Each row is a point. The window is the flat piece filled in between its corners: a triangle in 3 columns, a solid with four corners in 4, and so on. A path goes straight from each point to the next, and from the last back to the first. After which points does the path pass through the window?

Window, 4 rows:
[[ -6  49  10 -53]
 [ 27 -26  38  -2]
 [ 85 -39  29 102]
 [ -3 -27 -28  -5]]
Path:
(1): [-12  20  13   0]
(2): [ -9 -32  48  25]
(3): [ 74 -13  17 -33]
(4): [ 30 -26 -28  -8]
(5): [-35   9 -11  39]
(6): [-7 18 16 71]
(7): [ 70 -11  35  10]
(8): [ 52  16  10 -24]
Through the window after points: 2, 8

Window:
[[ 20  25   0 -10  32 -52]
 [ 76 -14 -59  21 -19  40]
 [-38 -40 -29   0 -28  95]
 [-73 -30  -8  23  39   2]
 [ 59  22  47  61 -24  35]
 [-13  50 -54  18 -38  11]]
Path:
(1): [ -1 -25 -39 -10 -16 -29]
(2): [-15  21 -39   8  47  34]
(3): [-15  44 -21  -1  31  28]
(4): [-19 -29 -53   4 -29 -32]
(5): [-15 -17 -16  35 -47  21]
(6): [41 24 23 48 21 63]
(7): [64 17 36 25 29 85]
(8): [ 33  19  31  78 -68 -17]
(9): [  9 -58  -8  -9 -57  15]
(10): [-9 14 -3 39 63 62]
(11): [30 45  8  6 60 30]
(12): [  3 -24 -23  25 -36 -69]
(13): [ 14  -3  -2   6  -1 -31]
(14): [ 25  59 -16   5  38  35]
(15): [  0  29 -26   5  10  47]
(16): [-22 -20 -41  25 -62 -38]
Through the window after points: 7, 13, 15

Window:
[[-16  -9 -70  26 -35  17]
 [ 17 -10 -19 121  -9   3]
 [  8  -5 -45 -26  34  23]
 [  6  11  51 -44 -27 -47]
 [ 66  -9 -20  21 -59 -53]
 [-25 -25 -51 -18  -9 -32]]
Path:
(1): [ 39 -25  -9  39 -18  -2]
(2): [ 12   6 -52  45 -40 -28]
(3): [-10  26 -13 -17 -26 -63]
(4): [  2 -26 -10 -18 -17 -21]
(5): [ 24 -53 -20 -13 -10  19]
(6): [ 19  23 -41  11   3 -19]
(7): [ 29  15 -47  33 -24 -35]
(8): [ 26 -40  -7   3 -41  -5]
(9): [ 49 -48  17  26 -27 -32]
(10): [ 38  21 -44  36 -47 -36]
(11): [-29  38 -53 -32  23 -14]
(12): [ 49 -64 -33  26  -3  48]
Through the window after points: 1, 3, 5, 7, 9, 11

Window (8 x 8):
[[102 -93  62  59  40   4 -40 -88]
 [ -4   0  27 -22  39   7  53   7]
 [112 -54 -19 -45  58  -2  22 -50]
 [-24 -25 -41 -42  32  22   8  33]
 [ 13  46 -30 -15  25  38  16  -3]
 [-20  21   1 -65 -29 -16  -1  55]
 [  3  30 -30 -19  28  -9  25  89]
 [-41  19  13 -14  39 -61 -40   7]]
Path:
(1): [ 11  10 -30  -9  16  -3  21  19]
(2): [ 38   8  33 -21  68  46 -23  29]
(3): [ 72  15  -5 -82  93   5 -16  52]
(4): [  9 -12 -14  -6  -1   6  33  10]
(5): [ 31 -11 -32  15 -12 -43  15 -28]
(6): [ 10 -20  19 -27  59  44 -19  10]
(7): [ 54 -19  30 -16  35   0 -26  -9]
(8): [ 34 -58 -63  31  13 -21  -1 -56]
(9): [-25  12 -34 -33 -35   1  30  15]
(10): [ -2  -2   7 -57  23  -8 -16  50]
(11): [ 22  32  -3 -18  43  25  -6   5]
(12): [-16  -4 -60  -2 -23  -2  75  -6]
Through the window after points: 1, 5, 9, 11

Window:
[[-121  -16  -14   -7   41  -21   42    9    2]
 [  29  -19  -18  -29    3   -4   17   32   13]
 [  27   38   22  -13  -34   24  -20   24   52]
 [  -7  -15   15  -30  -20  -32    6   25  -69]
 [  24  -35   12  -32  -32   21  -41   11   19]
 [  35    6  -37    2  -33   48  -33   40  -32]
 [ -63   -5   62   32  -24   84   59   -1  -55]
 [   0  -10   -7   10   -9  -90   20  -27   11]
 [  27   -4  -14   32   22  -33  -27   54   12]]
Path:
(1): [ 65  12   5   5  37  48 -37   1 -27]
(2): [  6  27   6   2   9   8  -5 -22  -5]
(3): [-13 -30   8 -35 -50  13   4  49 -13]
(4): [-14 -51  20  -4 -44 -30  38  52  13]
(5): [-53  53   7   7  27  38 -20 -31 -30]
(6): [ 42   0 -14 -38   2  29 -35   2 -49]
(7): [ -2  -8 -23  23 -37  13  16  61  24]
(8): [ -9 -15 -41 -16 -35 -28  15  47  -6]
(9): [ 26 -13  35 -16  66  27   9  -2  27]
(10): [ 53   8 -35 -29  11  40 -16 -15 -38]
(11): [-28  -5  16  33 -51 -52   0  54  39]
(12): [-13  -9  -1  28 -26  -5  39  29 -19]
(13): [-17  16   7 -21  13  42 -24  -2 -32]
(14): [-34   9  20 -15   6  34  18 -67 -70]
(15): [-12 -32   7 -22 -34 -11  11  70   7]
(16): [-53 -26  -9  13 -47 -37  26  50  37]
Through the window after points: 6, 8, 10

Window:
[[ -26  -34  -31  -19   42    3  -16   17   32   -5    4]
 [ -10    3    0  -42   28  -26   -1  -18    1   15   22]
 [  10  -20  -26   23   49  -16  -15   -9  -20   45   43]
 [  44    8  -85   17  -32   30  -37  -15   -4  -16 -121]
 [  -1  -31   40  -22    8    0  -37  -26   34   -1   38]
 [   6   86  -12   46    9   45   47  -35   25   24   48]
 [ -40  -52   39   -5  -33  -18    2  -39   10    2   35]
 [  27  -29   30   20   -5   -5   23   16   16   25  -37]
 [   1   -4   23   39  -31  -20  -21   62    1   20  -15]
 [ -45  -15   63   -4    6   25  -13   -8   -3  -14    0]
 [ -25  -22   26  -17   20   -7  -15  -35   13  -81   19]]
Path:
(1): [-36  50  18  34  18 -25   2 -21  22  -7 -21]
(2): [  3 -57  15 -23 -13  49  -7   3  -3   8  41]
(3): [ 20  49 -14  -5   8  37  44 -15  -5  20  49]
(4): [-38  20  16  71  11  -9 -23 -28  57   1 -14]
(5): [-29 -17   2  19  24 -26 -16 -21  17   1 -35]
(6): [ -9 -16  24 -14  -9  20  -9 -13   0 -28  15]
(7): [ 30 -29  -1   1  20   6  -2   1 -17  25  31]
(8): [-29   0 -19  22  33 -21 -34 -26  15  18   8]
(9): [-12  -2  16  21   7  -7 -22 -12  27  -5 -19]
(10): [ 17 -14 -14 -17 -40  26  16  25  -9  -7  -2]
(11): [ 16 -48 -37 -40  17  65  -8  23 -15  10  11]
(12): [-21  18  17  46   8 -50 -23 -35  24  -5 -25]
(13): [-30 -25   3  34  43 -13 -22 -17  21  15  -7]
(14): [ 48   8 -18   0 -48   3  -7  38 -31  16   3]
(15): [ 11   0 -11 -13  -2  44  28 -12  -9 -20  43]
(16): [-43   1  57  16   3 -31 -42 -17  56   3 -46]
Through the window after points: 1, 3, 5, 7, 11, 13
